Each row is a point. Each copy is the shape, with its points in the same order, turned, moved and blurred by noise. Is it also mirrored, or only turned?

Shape (9 x 3):
[[-19 -29 -40]
 [-24  21 -53]
 [ 24 -28  25]
 [  6  -9  21]
 [ 33  78  30]
 [-17  31 -15]
 [ 39  49 -36]
 [-29  23   3]
 [ 40 -39 -27]]
Copy 1 (9 x 3):
[[ 30   0  34]
 [ 36  45  25]
 [-45 -20  38]
 [-32  -9  12]
 [-81  75  16]
 [  0  39   5]
 [-27  64  63]
 [ -2  27  -1]
 [-15 -20  77]]
Copy 1 is: only turned
Copy 2 (9 x 3):
[[-19 -74  -5]
 [-52 -45 -32]
 [ 33 -26  25]
 [  6 -16  16]
 [ -7  60 -25]
 [-38 -13 -17]
 [ -6  -2 -67]
 [-42 -10  10]
 [ 37 -60 -19]]
Copy 2 is: only turned
Copy 3 (9 x 3):
[[-47  14  38]
 [ -1  36  46]
 [-37 -26 -29]
 [-15 -21 -11]
 [ 67   4 -34]
 [ 16  10  28]
 [ 25  57 -12]
 [ 15 -15  26]
 [-62  29 -23]]
Copy 3 is: only turned
Copy 4 (9 x 3):
[[-39 -54 -35]
 [ -2 -27 -58]
 [-35 -35  39]
 [-14 -35  29]
 [ 42  36  27]
 [ 16 -23 -24]
 [ -7  37 -24]
 [ 19 -39 -10]
 [-73 -21  -1]]
Copy 4 is: mirrored

Shape (10 x 6):
[[ -9  37  40 -13 106 -25]
 [-10  -6 -69 -11   2  14]
 [ 16  19  -5   5 -31   8]
 [ -4  33 -63   4 -18 -60]
 [ 61  15  23 -59 -32  10]
 [-10   3  22  -9 -29   0]
 [ 65  10  23 -12  67  14]
 [-14   2  16   5  12   3]
 [ 60   0  41 -37 -31  -3]
 [-11  36 -25  -2 -19  18]]
Copy 1 (10 x 6):
[[ 78   8  47 -44 -18 -81]
 [ 19 -44  -8  29  31  13]
 [-17 -31   6 -42  21  24]
 [-36 -68  45  22  32 -27]
 [ 18 -15  30 -82  78  32]
 [-16   0  -9 -43  30   0]
 [ 76   3  62 -57   0  11]
 [ 14   1   1 -30   4 -14]
 [  0  11  38 -87  58  35]
 [ -2 -47 -17 -25  21  -2]]
Copy 1 is: only turned
Copy 2 (10 x 6):
[[-86 -18  55  58 -34  14]
 [-48 -19 -46 -25  41 -26]
 [ -6  22  -7 -44  -8 -14]
 [-71   8 -14 -75  33  36]
 [ 11  48 -46   0 -37  33]
 [ 10  12   9 -15   7  17]
 [-43 -12 -19  34 -78  -9]
 [-14 -10  22  -6   3  -1]
 [ 21  31 -34 -10 -50  34]
 [-27  29 -10 -32  23 -20]]
Copy 2 is: mirrored

Shape (12 x 9):
[[-80   9  16  -9 -12 -51  44 -43  -3]
 [ 50  -2 -50 -23   1  32  43 -16 -40]
 [ -4  53 -51 -36  60   2 -19   6  87]
 [ 48  41 -30 -32  19   1   5  -3   2]
 [ 14 -25 -10  35  17  25 -11   8  13]
 [ -8 -16  -8 -15 -25  14 -13  36  13]
 [  1   0 -20 -28  11  74   8   0 -19]
 [ 43 -36  42 -62  16 -45  -2   9  19]
 [ -4 -22   5 -50   5  -3 -27 -12 -45]
 [-39 -51 -93  -2  25  20 -26   2 -18]
 [-17  27 -13 -61  -1  11 -45 -79  31]
 [-28  -8   8  24   3 -20 -40 -75 -36]]
Copy 1:
[[-30   7  36   9  43 -84   6  -7  70]
 [-68  20 -39 -16 -25   5  19 -37 -19]
 [ -1 -64  19 -33  51  61  -3 -85  56]
 [-46 -29  -1   1 -14  26 -10 -59   4]
 [ 25  -3 -45  -7   0  13 -17  -6  21]
 [ 16 -26   7  -8  15   6  10  12 -10]
 [-26 -22 -60   0  20   7  43 -23 -10]
 [-20  17  39  57  35  34 -49  -7 -13]
 [-57 -25 -19  27  31  -2 -12  27  -1]
 [-30 -23 -51 -82  38  16  -3  35  36]
 [-56 -54   4  41  29  33  38  -9  81]
 [-41 -26 -37  38  -4 -36 -28  28  87]]
Copy 1 is: mirrored
Copy 2, 12 rows:
[[-27 -37   1  44 -52  22  47   6  47]
 [ 50  10 -29  -3 -34 -20  22   0 -78]
 [ 34 -98 -15 -44 -53 -16 -67 -52   8]
 [ 30 -33 -32 -45 -30   4 -22 -16 -57]
 [ 35  17   7 -32   3 -43 -19 -16   9]
 [-18  -6 -35 -17  -3 -60  -6  -2  -4]
 [ 26   3 -32   4   7 -35   4 -60 -41]
 [-41   8  19  14 -30 -26 -78  29 -37]
 [-25 -16   8  28  18 -26   7  -1 -48]
 [ 52 -52  23  15   2 -98  41 -15 -16]
 [ 14 -94 -26  34  30  18 -38 -20  -9]
 [  0 -29  31  16  38  24  35  21  20]]
Copy 2 is: mirrored
Copy 3, 12 rows:
[[-78  46 -45  14 -16  43   7  22 -49]
 [ 44  39  36  11 -27  29  23 -38  17]
 [-16 -42   7 -79 -71 -12 -12  46  28]
 [ 18   4  28 -28 -13  -2  29  11  19]
 [ -4 -24  19 -16 -20  -1 -29 -51 -38]
 [-38  -2 -13  -8   5 -10 -30 -49  24]
 [ 34 -11 -29   6 -44  -3  20 -57  12]
 [-71 -26  34 -38  29  48  51 -28  25]
 [-39  -9   7  36  -8  -4  50 -38  10]
 [-28 -17  21  53 -94 -20 -39 -41  13]
 [-50  24 -14 -42 -68 -47  64  -5  -3]
 [-56  20  13  36 -21 -41  29 -16 -82]]
Copy 3 is: mirrored
